Every row gives one point. Each copy is the shape, with its points in the same order, turned, moved and blurred by noise. Some copies are also mirrored. Which?

Shape (5 x 2):
[[ 38 -53]
 [ -5  -4]
 [-19  20]
 [ 13  95]
 [-20 -34]]
Copy 1 (5 x 2):
[[ 45 -46]
 [-21 -12]
 [-35  11]
 [-21  93]
 [-20 -41]]
Copy 1 is: only turned
Copy 2, 5 rows:
[[ 21 -69]
 [ -1  -4]
 [-15  19]
 [-95  29]
 [ 33  -9]]
Copy 2 is: mirrored
Copy 3, 5 rows:
[[ 60 -56]
 [ 27  -2]
 [  2  14]
 [-77  -7]
 [ 49   7]]
Copy 3 is: mirrored

Shape (9 x 3):
[[-66   6 -25]
 [ 62  21  15]
 [ 23  31  46]
 [-26 -65  42]
 [-17 -20  49]
 [ -5  40  27]
 [ 14 -95 -40]
 [ 72  11   5]
 [-39 -19 -63]]
Copy 1 (9 x 3):
[[-65 -24  15]
 [ 26  46 -60]
 [ 19  -3 -68]
 [ 36 -34  36]
 [ 29 -33  -6]
 [-14 -15 -53]
 [ 19  47  74]
 [ 23  65 -59]
 [-65  27  32]]
Copy 1 is: mirrored
Copy 2:
[[-78 -40 -28]
 [ 16  40  24]
 [ 22  25 -22]
 [ 23 -80 -18]
 [ 21 -38 -33]
 [-12  24 -30]
 [ -9 -88  73]
 [ 19  33  43]
 [-81 -50  23]]
Copy 2 is: mirrored
Copy 3 (9 x 3):
[[ 22  51  47]
 [ -9 -56 -18]
 [ 28 -52 -23]
 [ 16  49 -65]
 [ 43   8 -39]
 [ 39 -30  21]
 [-63  63 -38]
 [-25 -59 -26]
 [-24  53  43]]
Copy 3 is: mirrored

Shape:
[[ 11  21  10   7]
 [  4 -24 -34  34]
 [-56 -14  67 -38]
 [-11 -13 -43  95]
 [ 30  70 -21 -38]
 [ 12 -11 -40   9]
 [ 58  39  -9   1]]
Copy 1, 7 rows:
[[-36  -4  -3  17]
 [-33 -72   9   9]
 [ 62  45  29  -2]
 [-65 -92  63  33]
 [-69  34 -38 -33]
 [-38 -58 -11  -7]
 [-68  -7 -41  18]]
Copy 1 is: only turned
Copy 2 (7 x 4):
[[ -4 -13   8  34]
 [ 34  -6  13 -20]
 [-46  64 -46  51]
 [ 89   8  41  -9]
 [-56 -50  54  33]
 [ 10 -13  17 -19]
 [ -7 -65  21  31]]
Copy 2 is: only turned
Copy 3:
[[ -6   6 -26   5]
 [ 26  -5 -32  66]
 [ 12  55  55 -22]
 [ 58  21 -83  76]
 [-19 -63 -29 -31]
 [ 17 -27 -24  51]
 [-41 -33 -51  11]]
Copy 3 is: mirrored
Copy 4 (7 x 4):
[[ 14  34  15  -2]
 [-17  47 -39  26]
 [ 26 -70  16  -3]
 [ 14  76 -57  71]
 [-20  56  77 -13]
 [-33  46 -15  15]
 [ -1  77  27 -30]]
Copy 4 is: only turned

Shape, 10 rows:
[[-11 -18 -30   4  13 -79]
 [-25 -34 -55 -18   5 -61]
 [ -8 -15  30   3   1  28]
 [ 63  14  -3  -7  -2  26]
 [ 12 -48   5  54 -50  14]
 [  1 -51 -37   6   3 -65]
 [-27 -12  -8  -9 -25 -68]
 [ 38 -12  29  11  20   5]
 [ 19   6  -2  13  16  28]
 [ 20  33   9  30  22  22]]
Copy 1, 10 rows:
[[ 27  57   0   1  13 -58]
 [ 27  48 -31   1  -8 -70]
 [-29 -27 -10 -25  16  13]
 [ 14  13 -32  17   8  66]
 [-62  17 -45  27  51  -3]
 [ 18  49 -35  -3  27 -57]
 [-13  56   2 -19  -6 -48]
 [  6   1 -10 -15  41  33]
 [  7 -21  -7  16  16  26]
 [  6 -18  21  16  24  36]]
Copy 1 is: mirrored
Copy 2 (10 x 6):
[[-16  29  87 -14 -27 -19]
 [  3  21  95 -22   8  -7]
 [ -2   6  -7  26   5  30]
 [ -7 -49 -21  16   2 -27]
 [-51  27  -5  48  56 -18]
 [-13  24  92   3   4 -23]
 [-43  21  65 -23 -14  17]
 [ -7 -15  -3  48 -21 -11]
 [ 16  -9 -22  10   0 -13]
 [ 12   5 -40   7 -13 -19]]
Copy 2 is: only turned
Copy 3, 10 rows:
[[ 41  12  24  19 -15  66]
 [ 39 -21   4   6 -22  77]
 [-21  -7 -13   6  15 -27]
 [ -5  46 -32 -52  15 -13]
 [ 20 -24  16 -19  76 -14]
 [ 52  -3   2  15  12  66]
 [ 51 -12  34  13 -27  26]
 [ -4  42 -22   6  27 -13]
 [-31  21 -14 -23  18   2]
 [-42  42   9 -21  15  -6]]
Copy 3 is: only turned

Shape (14 x 8):
[[ 40 -31  38  30   3 -23 -26 -14]
 [ 14 -17   3   9 -31  17 -14 -51]
 [-25  -4  -5   0  24 -32  -9  12]
 [  8  -2 -46 -15   2  22  -3  21]
 [-15 -18 -31   8  12 -24   4   0]
 [ 11 -33  10  11 -26 -15 -16  -4]
 [-21  51  23   1  -9  -1  -7   5]
 [-63 -52  15  40  32   2 -11  91]
 [  4   0  18  69  -1 -41 -22  32]
 [ 23 -20  11 -25   5  -8 -11 -29]
 [ 20  17 -34  26  25  25   1 -19]
 [ 21  -8  -4 -48 -29  13  -2 -15]
 [ 63 -26   5   8 -19   1  48 -54]
 [  2 -16 -13  -8  19 -29  -8   8]]
Copy 1, 14 rows:
[[ 42 -33  -8  32  11 -36  -4  -1]
 [-18 -30 -25   8  29  -5 -24  14]
 [  8  -5  31 -30 -35 -15  -6  -3]
 [-24  25  14 -38  19   9  24  10]
 [  6  -3  32 -29  -3  -5  -7  -7]
 [ 30  -9 -14  -8   8 -14 -11 -10]
 [-31   9   5  24 -44   5   6  -7]
 [ 54  77   0 -46 -61 -69  -5  44]
 [ 43  36  15  29  -9 -56 -11 -25]
 [  6 -49  -1  -4   6  -3  10   7]
 [-35   5  48  17  40  -8   3  22]
 [-17 -29 -24 -12  13  33  22   1]
 [ 32 -32  -1  29  54  54 -13  23]
 [ 14  -9  30 -24 -10 -10  -1  -4]]
Copy 1 is: mirrored
Copy 2, 14 rows:
[[ 23  -3  19  55  10 -40   8  22]
 [ -7  25 -24  13  44 -28  -4  15]
 [  1 -11  42 -15  -4  11 -13  10]
 [-29  12  11  23  22  55 -19  -6]
 [ -5 -17  24  -4   2   7 -16 -20]
 [ 21  23   7  28  10 -21   9  -1]
 [ 11  15  -4 -13 -10  19 -27  56]
 [-35  29  82  11 -82  18  29  -7]
 [ 22   3  38  44 -56 -29 -28   8]
 [ 14  -2  13  15  47  -2   9  24]
 [-44 -23 -19  34  11  13 -31  20]
 [ 12  17 -19  16  56  34  12  12]
 [ 21 -37 -61  29  37 -21  30 -10]
 [  8 -15  36  13   6  20 -11  -3]]
Copy 2 is: only turned
Copy 3:
[[ -6  11  -2 -40  28   3 -56 -49]
 [-15 -13 -17  16  32  14 -44   1]
 [ -9  25  42 -38  -5   3  -1  -5]
 [-20   0   4 -23   1 -27   3  41]
 [-22  -5  35 -48   0   9 -10   8]
 [ -1  -6  21 -10  22 -10 -45 -10]
 [-24  42  12  16 -45  -5 -17  -8]
 [-14 -16  95 -37  -9 -56  42 -55]
 [-44  10  39 -48 -24 -22 -53 -58]
 [ 18  15 -10 -16  29  14 -29  -1]
 [-59   7 -30 -33  -1  -4  -5  14]
 [ 30  14 -10   9   9  -5 -29  37]
 [ 13 -43 -62 -31   4  35 -43  -7]
 [ -5  23  23 -43   4   4 -21   6]]
Copy 3 is: only turned
Copy 4:
[[ 31  11 -35  33 -32  58  38  16]
 [ 19  30  22  28   0  45 -12  27]
 [-11 -19 -40  -2  -8  -1  20  38]
 [-28   8  30 -30 -21   1  20  17]
 [-26 -20  -8  -4 -11  15  19  53]
 [ 27   9  -1  16 -29  30  20  40]
 [ 26 -21 -20 -17   6  -3 -20 -12]
 [-15 -80 -12  41 -64 -54  58  29]
 [ 31 -65 -25  10 -30  40  41  13]
 [  4  48 -20   9 -17  29   8  25]
 [-41  -1  11   0   7  42   7  -9]
 [ 12  57  10 -18 -24   5  -8  24]
 [-11  43  -1  14 -48  88 -30  27]
 [-13   3 -27 -10 -18  16  31  39]]
Copy 4 is: mirrored

Shape (14 x 9):
[[ -5  11   8  17  35  16 -26  15 -17]
 [ 37  36  -6   7   8 -24 -32   0 -49]
 [-32  23  13 -21  -8 -27  -9  17  11]
 [ -5  52   4  14  30  48 -31   6  -6]
 [ 42 -28 -43  35   0   0   8   5  13]
 [-37   1  14 -11  48   4  12  -8 -76]
 [ -8  39 -33   1 -20 -34 -23  46 -26]
 [ 42 -29  27  30 -28 -19  12  14 -26]
 [ 11   8  22 -23 -13 -14 -56 -19 -10]
 [-17   4 -12 -44   0  38  27   9  19]
 [ 23   9  -4 -14 -46  -2   5  12 -15]
 [-46  41  10   7 -43 -28  19  19 -31]
 [ 30   2  34 -23  28   7   4 -14 -29]
 [ -9 -21  40 -18 -33  48  14   9   1]]
Copy 1, 14 rows:
[[ 13   8   2 -31 -20   9 -40  35 -12]
 [-40   8  15 -11  10 -15 -61  29 -35]
 [-21 -27 -13   3  19  25 -20  11  29]
 [ 16   9   4 -17 -16  54 -43  33 -37]
 [  0  -4  15 -15 -32 -47  18  -8 -33]
 [ 20  36 -17  -9   7  -8 -95   4  28]
 [-47 -42   9 -43   8  10 -50 -12  -9]
 [ -4  24  22 -35  38 -49   3  12  -6]
 [-18 -17  33  21  26   0 -35  58   4]
 [ 12   6  15  15 -22  41  -2 -32  20]
 [-23  -2  34  -2  25  -4  -5 -14  -9]
 [-13 -29 -18 -24  61  21 -43 -27   5]
 [-11  55  16  11   5  -7 -32  30  10]
 [ 34  26  41  -5  36  21   3  -3  27]]
Copy 1 is: only turned
Copy 2, 14 rows:
[[ 24  23 -26  -2 -19  -7  21 -29   1]
 [ 20  43 -33  18  32  23  19  -8 -34]
 [-10   0  -9  13  -6  28 -32 -13  22]
 [ 27  40 -15   3  -9 -35  -7 -62   4]
 [-14 -15  28 -27  33  -6  58   2 -10]
 [ -3  68 -64 -35 -30  22   9   5  24]
 [-43  27 -20  37   7  30  -7 -22 -26]
 [  9  -8 -17   7  21 -10  26  60  -9]
 [ 41   2 -14  -9   2  31 -40  -9 -39]
 [-15  32  44 -28 -18   4 -32  -4  35]
 [ -6  25  16   8  23  -9 -26  34 -11]
 [-42  25 -47  24  25   4 -39  13  25]
 [ 48  47 -14 -16  -8  17   5  25  12]
 [ 12   9  13 -25 -26 -45 -40  35  19]]
Copy 2 is: mirrored
